Rows are points. Two turns around zero, p and q, are shown by what they do to some points. Write where each new point lands after one turn and then the other. Backwards means that the second turn is done in reverse. Each puzzle has new turns, and all numbers are rounded.
(in the rows, 128 means zero)

Turn p:
[171 167] => [ 71 117]
[118  88] => [157 157]
[ 95 129] => [156 110]
Turn q:
[163 186] => [ 78 174]
[147  83] => [176 138]
[ 83 148] => [99 88]
[132 101] => [155 126]
[116 122] => [131 115]
Where do these land?
q, then p: [ 85 152] => [175 143]
q, then p: [114 117] => [130 146]
p, then q: [185 115] => [79 95]

Turn p:
[148 138 151 146] => [121  95 139 140]
[118 127  87 160] => [135 158 123 171]
[157 108 160 141] => [149  84 131 129]
[104  99 142 101] => [140 132  98  93]
[110 219 134  82] => [ 39 149 163  94]
[140 111 163 157] => [139  83 114 142]
[118  94  59 109] => [171 195 128 128]
Turn q:
[128 162 175  93] => [ 91  82 150 103]
[ 89 151 105 148] => [ 98 172 119 123]
[139  76 116 168] => [165 141 101 176]
[140 181  65 102] => [139 176 174  73]
[166 144 185 124] => [115  72 165 147]
[130  79 136 137] => [153 114  94 153]
[103 104 115 125] => [134 139  93 122]
Where do these land?
q, then p: [167 144 169  92] => [170  97  96  96]
q, then p backwards: [136  77 102 166] => [114  86  91 166]
p, then q: [141 142 108  86] => [101  95 142 105]
p, then q: [123 113 124 120] => [137 129 141 119]
p, then q: [ 36 135 126 147] => [116 216 125  95]
p, then q: [165 157 138 157] => [116 111  98 171]

Turn p:
[127 141 107 145  94 122] => [154 138 141 149 130 101]
[108 160 121 153 131 185] => [170 158 162 104 137 156]
[115 133  87  84 145 123] => [148 121  96 144  85 151]
[121 100 187 128 135 132] => [ 75 134 132 120 161 146]
[166 131 129 122 108  94] => [124  89 123 146 135  94]
[114 126 156 143 149 125] => [ 98 136 146 111 127 137]
[145 106 110 121 134 114] => [126 119  98 124 120 111]
Turn q:
[102 118 119 147 157 144] => [144 153  96 121 128 110]
[120  97  68 161 147 140] => [145 127  80  69 126 113]
[109 142 146 106 122  64] => [ 96 161 172 129  95 146]
[142 132 149 116 118 138] => [130 117 142 149 142 133]
[139 135 118 158 108 140] => [133 101 103 129 119 144]
[158 151 145 116 147 107] => [ 84 132 139 142 147 135]
[121 102 153 114 118 139] => [159 136 149 138 142 134]
[104 168 116  92 143 137] => [109 131 140 146 110  75]
[157 107 139 141  91 143] => [152  94 131 130 144 162]
Where do these land?
q, then p: [116 140 136 154 104 115] => [154 146 129 135 155 122]
p, then q backwards: [146 136 101 136 104 118] => [109 129 125 115 125 164]
q, then p: [101 140 117  81 128 112] => [ 93 115 156 162 136 122]
p, then q backwards: [121 143 137 130 225 141] => [135 109  76 152  91  58]
p, then q: [134  66 141 120 128 129] => [115 143 113 101  99  84]
p, then q: [143 148 146 145 114 114] => [130 159 136 133 138 149]
q, then p: [132 116 106 144 109 150] => [134 119  90 126 135 118]
p, then q: [130 134 141 114 113 145] => [131 133 107 132 148 123]

Turn p:
[ 95 113 169 176 154 135 128  80  74] => [175  68 130 140 137 143 163 189 119]
[152 164 130 130 113 112 133 127 169] => [120 124 129 148 104 132 100  81 124]
[ 71  76 129 138 108 124 156 119 117] => [ 83 109 125 117 134 150 178 170 117]
[145 158 141 100 120 140 123 177 142] => [135 156 136 114 121 113 131  76 158]
[103  87 105 180 117 123 132 137 107] => [120 135 142 115 137 182 147 170 104]
[158  88 130 104 135 118 144 158 151] => [102 154 157  99 112  95 128 120 107]
[119 151 101 113 155 113 126 143 151] => [111 134 141 137 165 122 103 102 134]
[118 130 136 139 123 110 125  85  58] => [160 121 112 176 130 130 153 184 129]
[155 153 123  89 123 135  75 141 174] => [137 153  91 112 135 101  96  66 120]
[163 159 115 111 131 168 138 113 137] => [136 127 116 122 106 111  81 123 166]
Turn q:
[124 130 117 138 147 108 123 158 110] => [130 127 125 128 129 108 153 159 112]
[141  90  97 155 103  97 112 149 156] => [164 137 159 140 158  78 138 110 120]
[103 118 106 124 118 225 135 134 134] => [ 99 134 141  67  75 127 114  76 111]
[ 98  90 101 111 131 100 135  89 110] => [101 177  98 146 150 104 136 114 147]
[144 122 113 108 141 108 147  96 112] => [130 139  86 150 126 120 127 127 154]
[109 174 101 149 130 100 110 140 118] => [137 148 127 144 127 122 117 170  80]
[155 178 173 125 147 116 119  73 150] => [136 111 124 155 130 176  70 162 165]
[139  95 126  80 144 105 117 147 121] => [149 144 108 108 148 125 172 135 159]
[124 103 200 155 147 116 141 139 142] => [ 96  85 173 144 149 140 149 143 162]
[155 161 137 145 134 157 111 151 114] => [140  87 126 102 111 134 112 148 104]
[150 139 168  98  57 158 120 141 111] => [146  91 115 104 154 187 130  80 102]
[ 94 135  97 147 137 147 166 122 159] => [109 157 155 148  77 114 122 113 121]
Where do these land?
q, then p backwards: [126 138 101 119 142  82 130 105 124] => [139 137 104 105 117 115 112 112  87]
q, then p: [167 111 136 150 171 171 127 144 123] => [ 81 153 114 117 118 105 158 118  88]
p, then q: [115 122 133 134 134  88 131 116 158] => [ 81 125 114 130 144 112 129 131 125]
p, then q: [129 126 131  95 110 121 133 119 154] => [116 163 124 149 141 122 122 125 114]
q, then p backwards: [127 155 119 168 168 161 146 139 150] => [173 110 143 139 127 133 180 106 135]
p, then q backwards: [150 118 119 188 136 144 136 143 138] => [123 169 148 123 120 159 106 141 162]
p, then q: [112 119  98 113 112 101 165 103 132] => [ 92 145 162 128 130 117 140 137  91]
p, then q: [106 128 114 121 110 102 118  59 129] => [111 139 131 121 126  61 140 130  90]
p, then q: [127 137 143  72  76 148  75 181  97] => [174 158 100 187  63 148  95 130 126]
p, then q backwards: [161 148 160 174 153 151 157 139 118] => [162 145 142 137 137 151 129 152 191]
p, then q backwards: [ 88 106 155  75  97 138  91 161  85] => [118  73 101  68 143  93 131 160  94]
